Each row of a before or after table is a point. The points were changed in one or more steps. Then noise was added and the rows were shuffled. The steps act on how far a point lies along the listed directions, d1 being the first. Name the steps. A step turns or swaps two directions, mirrors them in a line or flattens them onto one, adds a multiple of one to another, or multiplies one. Angles are multiples of 10 degrees, from the lower direction toward the higher: turns from -170 to 170, lines from 10 to 170 but not 90. Use the fewest steps. Two steps may share a direction if one is a turn and the other turns, adds or multiplies; they go together, in the order done. Otherwise the lowest direction goes first.

Directions:
(1): [33 31]
(2): [-31  33]
Before (10 x 2)
[[ -4 -45]
 [ -8  -5]
 [-18 -13]
 [-58  13]
 [-15   1]
 [ -2  82]
 [ 13 -33]
 [ 46  24]
 [ -5 -46]
 [ 15  33]]
After (10 x 2)
[[-54  61]
 [ 30 -17]
 [ 20  48]
 [-54 -27]
 [ -3  -9]
 [-12  -8]
 [-10  34]
 [ 26 -39]
 [ -5 -21]
 [ 26 -36]]
Steps: turn d1 and d2 by 40 degrees

Directions:
(1): [  5  -3  38 -65 -20   4]
(2): [ 50 -15 -13  13 -56  -5]
Before (10 x 6)
[[  41    0  -38   48  -54    0]
 [   3   11  -39   42   -7   13]
 [  24   -4   -5   58    7    0]
 [   2   19  -25   47   12   14]
 [  -2  -29  -25   71   10    1]
 [  63  -13   -3    0  -76    7]
 [ -71    4   55  -44   58    3]
 [ -82   41   71 -113   42    9]
 [ -46   -1   17  -60   34   -6]
 [  11    3  -38   41    6  -15]]
After (10 x 6)
[[-53  33  -9   7  47   6]
 [ -5  16 -11  -8  -1  16]
 [-56   4  12  20  65   2]
 [ 31  -5   0   1 -55   3]
 [ 16   0  19   1  11   7]
 [  0  -3 -11  -4   7 -13]
 [ 57 -11   2   0 -77   3]
 [-36  -3 -21   1  39 -11]
 [-19 -24  15  17  15  12]
 [ -5  26   3   2  22  13]]
Steps: flatten d1 and d2 onto the line at 70 degrees

Directions:
(1): [ 11  28  50  17  20  -6   7 -67 -24]
(2): [-46 -29  31  14  23 -57 -16   6  33]
(3): [-34 -40  -8 -39 -23   3  53 -39  -6]
Before (14 x 9)
[[-27   8   9  11   9 -31 -28   4  18]
 [ 32  42   3 -12 -19  29  49 -60 -60]
 [-16 -11  15 -19   7 -44 -21  15   6]
 [ 23  18 -45 -36 -22  54  19   8 -24]
 [ -9 -20  16   0  11 -17 -18  -8  27]
 [ 31  38  30   9   6  37   9 -55 -32]
 [  3   2  -3  10   2  14  22  -4 -16]
 [ 30  44  42  33  35 -15 -11 -39 -32]
 [-16  -6 -35 -39 -45  37  28  -5 -19]
 [  0  48  26  35  43 -32 -42 -16  10]
 [-38 -46 -32 -41  -4   9  10   1   7]
 [ 55  67   5  18  10  43 -25 -44 -44]
 [ 43  28 -34  10  -4  53 -26  40   9]
 [ 22  18  22  19  11  -8 -22   4   5]]
After (14 x 9)
[[ 68  55 -49 -14 -11  78  -2  35 -36]
 [-38  17  41  29  39 -60 -24 -26  24]
 [-28 -29  21 -14   4 -36  -3 -19  34]
 [-36 -36  18 -33  -1 -54   4  -9  12]
 [ 79  95  12  44  23  50 -58 -21 -44]
 [-45 -11  19  -1  -1 -47 -12 -16  22]
 [-24 -33 -35 -40 -14  21   9  -1   3]
 [ 57  60  30  21  10  49 -11 -39 -32]
 [ 53  45 -25  24   5  56 -51  55  20]
 [  7   8  31  11  20 -19 -21  -4  16]
 [ 23  32 -41 -25 -50  62   6  14 -34]
 [ 85  82  -6  14 -15  52  14 -38 -74]
 [  9   7  -8  12   9  23  14  -5 -14]
 [ 22  43  46  41  37 -23  -7 -41 -24]]
Steps: multiply d2 by 1.6; turn d2 and d3 by 30 degrees
